Each row is a point. Two turns around zero, p and q, are shown by what they do to some points. Where does a point land after both, in the order given? Backwards means that the second turn is done in reverse. Each puzzle has new turns, and all numbers are rounded.

Turn p:
[ 31 -12] -> [32 -8]
[-53  39] -> [-58  32]
[12  0] -> [12  2]
[ 10 -27] -> [ 13 -25]
Turn q:
[-27 -13] -> [-30   1]
[-36  12] -> [-26  27]
[63  7] -> [ 59 -23]
[ 0 -6] -> [-3 -5]
Where do these land?
p, then q backwards: [-23   0] -> [-19 -13]
q, then p: [-33 -40] -> [-45 -26]
p, then q: [16  3] -> [16 -3]
q, then p: [40 37] -> [50 21]

Turn p:
[-14  -5 -22] -> [-16   2 -21]
[-43  39 -27] -> [-33  52 -18]
[ 52 -12  16] -> [ 48 -26  10]
[  5 -22  33] -> [  1 -28  29]
Turn q:
[ 21 -13 -14] -> [  7 -19 -20]
[-94  25   8] -> [-66  51  50]
[ 13  -7 -35] -> [-10 -13 -34]
[11  8 13] -> [18  5  3]
[ 22 -24  16] -> [ 22 -28   7]
[27 11 11] -> [30  4 -7]
Where do these land?
q, then p backwards: [-38  24 -18] -> [-42  22  -7]
p, then q: [ 34 -44  45] -> [ 28 -59  28]
p, then q: [-39  28 -22] -> [-26  46  -4]
q, then p: [ 15 -48  -4] -> [-12 -48  -8]
p, then q: [27 27  0] -> [ 31  10 -20]
q, then p: [ 1 13 -1] -> [ 5 12 -2]

Turn p:
[ 30 -20  47] -> [55 14 17]
[ 21 -11 -28] -> [  5  -8 -35]
[-43   5  27] -> [-16  -7  48]
[ 25  38 -31] -> [-23  32 -38]
[-33 -12 -14] -> [-21 -30   9]
Turn q:
[33 44 16] -> [18 40 37]
[ -7 -22 -42] -> [ 21 -22 -37]
[  1 -17  50] -> [-36 -16  36]
[-27  -6 -23] -> [ -4  -3 -36]
Where do these land?
p, then q backwards: [-36  16   3] -> [-4 -5 39]
q, then p: [11 -7 26] -> [11 -3 27]
q, then p: [ 72 -20 -11] -> [74 16 -5]
q, then p backwards: [-57  -4  -9] -> [  8  21 -53]
p, then q backwards: [ 10  15 -10] -> [-17  12  -4]

Turn p:
[ 28  -1 -32 -25] -> [ 34   9 -34   4]
[-61  -5  35  -2] -> [-49  -2  27 -43]
[-35  30   7  47] -> [-52  20  26  24]
[ 35 -20 -22   9] -> [ 23 -21 -23  27]
[ 33  -3  11 -28] -> [ 43  -5   4 -10]
Turn q:
[-27   5  40 -25] -> [-11  -6  33 -42]
[40 -9  3 66] -> [ 66  -7 -11  39]
[ 31  12 -36 -12] -> [ -9  33 -32  18]
[-45  23  -4 -28] -> [-48   2  31  -8]
[  0 -31  -3  -2] -> [  1 -23 -20  -7]
Where do these land?
p, then q: [ 44  33 -14  -8] -> [38 36 -3 24]
p, then q: [-40 -19 -15 -36] -> [-55  11 -15 -10]
q, then p backwards: [-35   6 -33  -6] -> [-24  -4  -2  42]
p, then q backwards: [-20  15  27   2] -> [-20  23  15 -14]
p, then q: [ 36 -14  20 -37] -> [ 23  22 -40 -25]
q, then p backwards: [24 -6 51 33] -> [ 47  -1  26 -37]
q, then p backwards: [-10 -15 -35  52] -> [ 40 -18 -16  45]

Turn p:
[-17 -19 -11   5 -23 -14] -> [-19  -5 -16 -25 -10 -11]
[-17   9 -11  24  45   8] -> [-22 -24  27  17  15  30]
[ -3 -18 -14  -8 -14  19] -> [ 14  -8  -4 -27 -10   6]
[ 27 -23  17   5 -28   1] -> [ 23  -6 -38   0  -5 -18]
[ 43 -30   4 -22 -10 -15] -> [ 34  -5 -17 -10  21 -40]
[-9 64 -2  6 23  0] -> [-19  38  27  32  11  33]
[-23  17  17 -10   7   1] -> [ -9  11  20  14 -21   0]
Turn q:
[ -9 -31   4 -21  40 -25] -> [-17  10  -9 -32  45 -14]
[ 39  15  10  35  16 -18] -> [-21   9  33  40  18   9]
[-20  -4  14   6  -2  20] -> [-12   2  -3 -13 -25  -8]
[-14 -21 -41 -18  -1 -14] -> [ 12 -22 -31 -20  24  18]
[-10 -16  -3   4 -28  13] -> [  3 -28  -7  -6 -21  -6]
[-39  12  -3  11  19  12] -> [-22  22 -25 -13 -19  12]
[ 14  51   0  -1 -13 -16] -> [25 25 -2 44 -4  6]
[ 35 -18 -10  -6   8   7] -> [  8 -14  31  -9  20  11]
[  4  12  29 -10 -39  20] -> [ 24  -4  13   9 -37 -28]
Where do these land?
q, then p: [ -1  10  -2 -25  11  11] -> [19 22  7  6  9  0]
p, then q backwards: [-10  13 -20   2 -37 -25] -> [-37   2  12  -3  34   0]
q, then p: [-11  -1 -16  11  11   5] -> [  4  -2  10 -13 -11  15]
p, then q: [ -3 -62 -15 -19  15   6] -> [ 10 -22   9 -28  43 -38]
q, then p: [  0   8  10   6  14 -17] -> [-19   3   9  11   3  10]
q, then p: [ 19  15 -25   2  -5   8] -> [ 25 -11 -12   9  -3  18]
q, then p: [-12   8 -22  15 -18   7] -> [  8  -9 -18 -23  -5  17]
q, then p backwards: [27 13 -7  1  9  9] -> [ 0 20 -5 -9 18 16]
q, then p: [-10  -5  97   6   1  -4] -> [-70  41 -11  22  -9 -49]
